Rows are points. Each copy is the shape, with its points in the same order, turned, moved and blurred by noise. Some copies are also mirrored. Which?

Shape, 6 rows:
[[-14 -17  51]
 [ -6 -20 -46]
 [ -7   9 -36]
 [-11 -10  72]
 [-12  35 -29]
 [-46  -6 -10]]
Copy 1 (6 x 3):
[[-17  39  25]
 [ -2 -49 -10]
 [  8 -30 -29]
 [-12  60  28]
 [ 14 -14 -49]
 [-35  -8 -24]]
Copy 1 is: only turned
Copy 2, 6 rows:
[[-34  14  25]
 [ 18 -37 -41]
 [ 26  -6 -38]
 [-35  27  38]
 [ 36  20 -41]
 [-17  13 -43]]
Copy 2 is: only turned
Copy 3, 6 rows:
[[ 15  28  42]
 [-43 -33  -7]
 [-37  -6 -23]
 [ 34  43  44]
 [-34  16 -39]
 [-48  16  16]]
Copy 3 is: only turned

Shape:
[[ 28  21  19 -41]
 [ -2  36 -27 -43]
 [-49  20 -52 -50]
 [ -1 -46  18 -32]
 [-25  -4  36 -20]
 [  9   7   3   5]
 [ -7 -13  30   8]
 [ 34 -33 -13  38]
 [-36  17 -40  41]]
Copy 1:
[[ 26  27  13 -43]
 [ -3  49  -5 -22]
 [-46  37 -45   5]
 [-17 -45   1 -54]
 [ 24 -23 -32 -20]
 [  5  -9  21   5]
 [ 25 -39   6  -5]
 [-10 -37  67   9]
 [-17  -7   0  70]]
Copy 1 is: mirrored
Copy 2 (9 x 4):
[[-29 -34  -7 -48]
 [-20   6 -41 -20]
 [-21   2 -78  26]
 [ 14 -78  -9   1]
 [-25 -46   3  10]
 [  0 -11  25 -16]
 [ -8 -38  28   4]
 [ 55 -18  34 -11]
 [ 13  42   7  33]]
Copy 2 is: only turned
Copy 3:
[[-21  39  -1  -9]
 [-32  49 -31  37]
 [-48  19 -52  74]
 [-34 -31  -6  -8]
 [-22 -12  25  25]
 [ 18  10 -12  12]
 [  7 -18  14   7]
 [ 50 -20 -36 -16]
 [ 43  -7 -31  72]]
Copy 3 is: only turned

Shape:
[[-30  -6  22 -57]
 [-23  -1  29   3]
 [  2 -59  -1  39]
 [ 45  22   1 -46]
 [ -4 -32 -10  25]
 [ 62  12  45 -35]
 [ -2  53  16   5]
 [ -1  -8 -24  18]
 [ 12  43  37   6]
 [ -4 -55 -32  22]]
Copy 1:
[[-47  34 -33   3]
 [-35 -17 -17   7]
 [-16 -55 -17 -58]
 [ 16  55  22  -5]
 [  1 -39 -26 -34]
 [-14  41  58 -10]
 [  3  -3   2  48]
 [ 17 -24 -32 -18]
 [ -7  -3  29  41]
 [  4 -37 -40 -57]]
Copy 1 is: only turned
Copy 2 (10 x 4):
[[-41  38  47  21]
 [-21 -15  30  27]
 [ 52  -9   7  44]
 [-13  26  19 -53]
 [ 26  -3  -2  34]
 [  1  -1  56 -61]
 [-45 -29   0 -16]
 [  8   0 -19  16]
 [-31 -38  23 -25]
 [ 48  16 -16  39]]
Copy 2 is: mirrored
Copy 3, 10 rows:
[[-65   2  12  28]
 [-28  15  17 -17]
 [-21 -16 -38 -65]
 [  3 -43   8  49]
 [-13  -2 -32 -37]
 [  1 -61  44  19]
 [ 20  26  27  16]
 [  0   5 -32 -17]
 [ 16   7  41   5]
 [-21 -10 -63 -39]]
Copy 3 is: mirrored

Shape, 12 rows:
[[-17 -45 -11 -48  20 -45]
 [ 24  -2  -1  47  29  26]
 [-17 -49  -1 -25   6 -42]
 [ -6 -20   1 -43 -12  22]
 [ 51  -4  10  24 -37 -22]
 [ 65 -14 -11  42 -30 -39]
 [-30  -4 -41 -27   3  17]
 [-24  41  -5  32  30  -1]
 [  0  10  -2  23  49  39]
 [ 14  44 -31 -41 -14  39]
 [  9 -25  61  14  -9  30]
 [ 35  22  17 -45  14   8]]
Copy 1, 12 rows:
[[-43  20   1 -35 -30 -21]
 [ 73 -15 -20   6   4  -3]
 [-31  14  -7 -17 -34 -37]
 [-12 -10  31  19 -36  12]
 [ 31 -43  24   8  16 -61]
 [ 37 -60   6 -18  20 -72]
 [-22 -17 -11  11 -13  35]
 [ 29  17 -33  27  40  10]
 [ 56   9 -19   9  -3  32]
 [ -1 -38  40  22  20  50]
 [ 51  12  29  46 -38 -31]
 [ 17   6  60  -5  12  14]]
Copy 1 is: mirrored
Copy 2 (12 x 6):
[[ -8 -49  -5 -31  23 -41]
 [ 15 -19  11  17  16  68]
 [  5 -44   7 -28   5 -30]
 [-40 -26  24 -50   9  11]
 [ 48   2   5 -30 -45  32]
 [ 67 -26 -16 -14 -46  26]
 [-64 -48  -6  -8   2  10]
 [-29  18 -13  46  12  23]
 [-26 -13   1  26  48  57]
 [-66   0 -29 -40 -11  46]
 [ 10  10  62 -18  13  31]
 [-17   6 -19 -59  32  29]]
Copy 2 is: only turned

Shape:
[[  7   2  25   0  43  41]
 [  1  59  25 -62  -2 -24]
 [ 38 -16   7 -15   3 -35]
 [ -4 -32  11 -19  32 -36]
 [-41  -2 -42  41 -55  13]
 [-23  -5 -37  16 -18 -29]
 [-14  23 -36  21   1   9]
 [ -3  48  14   0   0 -36]
 [ 34 -13  -7 -52  34 -57]]
Copy 1:
[[ -7 -17  -9   2  31 -35]
 [ 21  46  -5 -61 -31 -28]
 [  4 -17 -24   3 -59 -34]
 [ 10 -36  17  -4 -38 -40]
 [ 40  -1  12  42  -6  75]
 [ 48  -5  16  32 -38  21]
 [ 46   7   0  31  13   4]
 [ 23  41  17  -1 -34 -17]
 [ 38 -20 -17 -16 -68 -66]]
Copy 1 is: mirrored
Copy 2, 9 rows:
[[-41 -11   4  31  19  50]
 [  9  56  17 -33 -33  47]
 [ 12  14 -42  20 -28  21]
 [ 25 -22 -39  10   1  44]
 [-19 -15   2 -18  20 -71]
 [ 19  -3 -23 -10   2 -37]
 [ -5  19   8  11  33 -26]
 [ 24  23  28  -4 -28  11]
 [ 39  40 -62   6 -13  54]]
Copy 2 is: only turned
Copy 3:
[[ 24 -39   3  34  19  30]
 [-27  40 -51  21  54  16]
 [ 46  42  -6  -9  15  17]
 [ 19  25  31 -19  25  20]
 [ -9 -20 -28 -25 -73 -35]
 [ -1   8 -14 -46 -31  -7]
 [  2 -29 -39 -23 -22  10]
 [-19  32 -39  -2  -1  37]
 [ 38  49  -4 -36  59  23]]
Copy 3 is: mirrored
Copy 4:
[[-39  22 -26 -27   2  39]
 [ 47 -26  21  -5 -12  82]
 [ 30  42  24 -11  27  14]
 [-13  23  49  -6  23  18]
 [  4 -53  19 -22 -21 -72]
 [ 13  -8  47 -25 -16 -26]
 [  5 -10  21 -50 -36 -17]
 [ 38   2  25   2 -39  33]
 [ 24  38  59 -35  39  62]]
Copy 4 is: only turned

Shape (11 x 8):
[[  0 -42 -15   8 -12  -6   0  40]
 [ -5  -7  -1  35   1 -80  48   4]
 [-29 -11  21 -23  36 -56  55   5]
 [ -4 -45  31  -6  17 -54 -15  55]
 [-28 -45 -27 -29  24 -30 -19  10]
 [  2  -8  11   7  21 -32 -17   1]
 [-26 -40  34   6  -5  -8 -22  13]
 [ 15 -12  32   3 -19 -41  53   3]
 [ 45 -41  18  34  15 -29  33   1]
 [-17  74 -42 -10  32  67  26  22]
 [ 26  35 -62 -32  -1  24 -30  13]]
Copy 1:
[[  4 -26   7   9  24 -15  27  51]
 [ 41 -34 -46 -56  30  -9   1  -2]
 [ 26   1  -7 -80  16  -4 -31  15]
 [ 37 -54   7 -26 -18  -6 -11  67]
 [  2 -34  40 -26  32 -41 -31  37]
 [ 25 -27   1   0  -5 -10 -32  10]
 [ -4 -28   0   1  -3  19 -27  50]
 [ 18  12 -50 -41   8   0  -1  26]
 [ 64   5 -34  -4  26  -8  -4  27]
 [-19  47  71   4  -4   8  57 -49]
 [-21   6  44  23 -18 -63  35 -24]]
Copy 1 is: only turned
Copy 2 (11 x 8):
[[-14  16  52   2 -20  42  -1  15]
 [-17  51  -7  24  30  21  56  41]
 [ -7  21  13 -27  26 -20  44  68]
 [ 24  44  59 -32   3  31  40  10]
 [ 12 -20  38 -37  10  51  17  36]
 [ 20  10   6 -14   8  24  17   2]
 [ 36  30  26 -19  -3  28 -23  18]
 [-21  45  24  22  34 -18  11  21]
 [-45  53   1  -8  26  23  13 -19]
 [-19 -65 -19  18 -82 -40  -5  29]
 [  2 -81  15  24 -26  10   6 -22]]
Copy 2 is: only turned

Shape, 12 rows:
[[-10  -6  -3 -10 -25 -49 -25 -52 -12]
 [ -2   9  15  -4  21  18 -43  -3  -4]
 [ 10 -15  61 -67  16   4  -9  45 -48]
 [ 14 -17 -55 -71   5   1  17 -19 -29]
 [-19  20 -54  -8   0  34  57  26  33]
 [  4 -41  29  20  10  28  32  12 -15]
 [ 27 -19  14  38  11 -24   5  27 -12]
 [-23  -4  -1   5  22  -8  75  23  28]
 [-22 -47  14 -11 -50 -22 -21  -3  28]
 [ 40  58 -31  -8   4  40   5  -2  13]
 [-37 -20 -59 -12   9  11  34  13  14]
 [-53  22   5  -9  -1   4  -4  15 -77]]
Copy 1, 12 rows:
[[-17 -11  61  31  19   3 -13  -4 -26]
 [ 27  -3  -5 -14  45  23  -7  -4  -2]
 [ 40  41  48 -28  20  47 -14  55  44]
 [  2  41  60 -42  -8 -27 -56  12 -30]
 [-15  45 -14 -56 -63 -21   3 -36  -8]
 [ -8  20  -9 -11   4 -27   4  41  48]
 [ 31 -11  -6  26 -10 -19  14  33  21]
 [-12  34  13 -11 -45 -25  21 -22  56]
 [-44   5  15  41  -7  39 -38   7  -1]
 [ 29  56 -22 -31   6 -14   9 -18 -49]
 [-24   3  12 -49 -49 -25 -33 -17   7]
 [ -3 -23  52 -63   9  25  30  34  -1]]
Copy 1 is: mirrored
Copy 2, 12 rows:
[[  0   4 -55  -2  -7 -29  13 -44  31]
 [  1  -7 -41 -28 -14  14 -18  13 -17]
 [-30 -73 -26 -66  38   1  14  -7 -51]
 [ 35 -40 -33 -29  55  11  37   3  52]
 [ 53   0  55   4  19   7  24  49  13]
 [ -3   2  -9  -7  11  31  57   6 -51]
 [-45  36   1 -24  11  17  30  -4 -15]
 [ 24   6  62   8  27  18  28 -12 -20]
 [ -3   8 -45  24  29 -60  19  -6 -24]
 [ 42  13   5 -66 -18  13   6  51  23]
 [ 31  -9  21  32  41  16  20  27  24]
 [-33 -74 -11   3 -31  19  18   4  13]]
Copy 2 is: only turned
Copy 3 (12 x 9):
[[-19  -3 -31   1   4  58   9 -44 -27]
 [ -9   5 -32   0  49  -9   8   2 -11]
 [ 39 -32 -95  31  28   8  -8  57 -24]
 [ -4   6 -43 -44 -37  42   6  48   4]
 [ 27 -21  16 -44 -34 -37  -9  19  32]
 [ 32 -42  18  25  39  13  11  34  12]
 [ -9 -41   0  50  10   1  40   8  -2]
 [ 52 -64   5 -16 -19 -17  34   0  22]
 [-18 -69 -28   0  18  47 -28 -27   9]
 [ -5  14  13 -21 -10 -49  -4  19 -37]
 [  9 -20  -4 -40 -26   4   3   8  58]
 [ 48  37 -54  38   9  15  -9  -3  27]]
Copy 3 is: mirrored
Copy 4:
[[ 24 -11  -6 -26   6 -74   9  29 -28]
 [-40  14  -6   7  13 -19  13  13 -16]
 [-74   3 -40 -32 -23  -4  89  55  -3]
 [ 22   9  15 -39  41   3  49  78  -1]
 [ 41  27  20   4 -16  60  12  30  20]
 [-23 -36  -7   2  -3  24  62 -23   2]
 [ -3   7 -36  31   1 -16  67 -16  -8]
 [ 29   8  18  17 -54  29  61   6   8]
 [ 13 -37 -34 -22 -25 -47   9  11  34]
 [ -1  71   8 -17  35  25   7   3 -12]
 [ 45  -7  13  20  -3  32  21  50  24]
 [-21 -22 -31  -3 -15  17  26  58 -73]]
Copy 4 is: mirrored
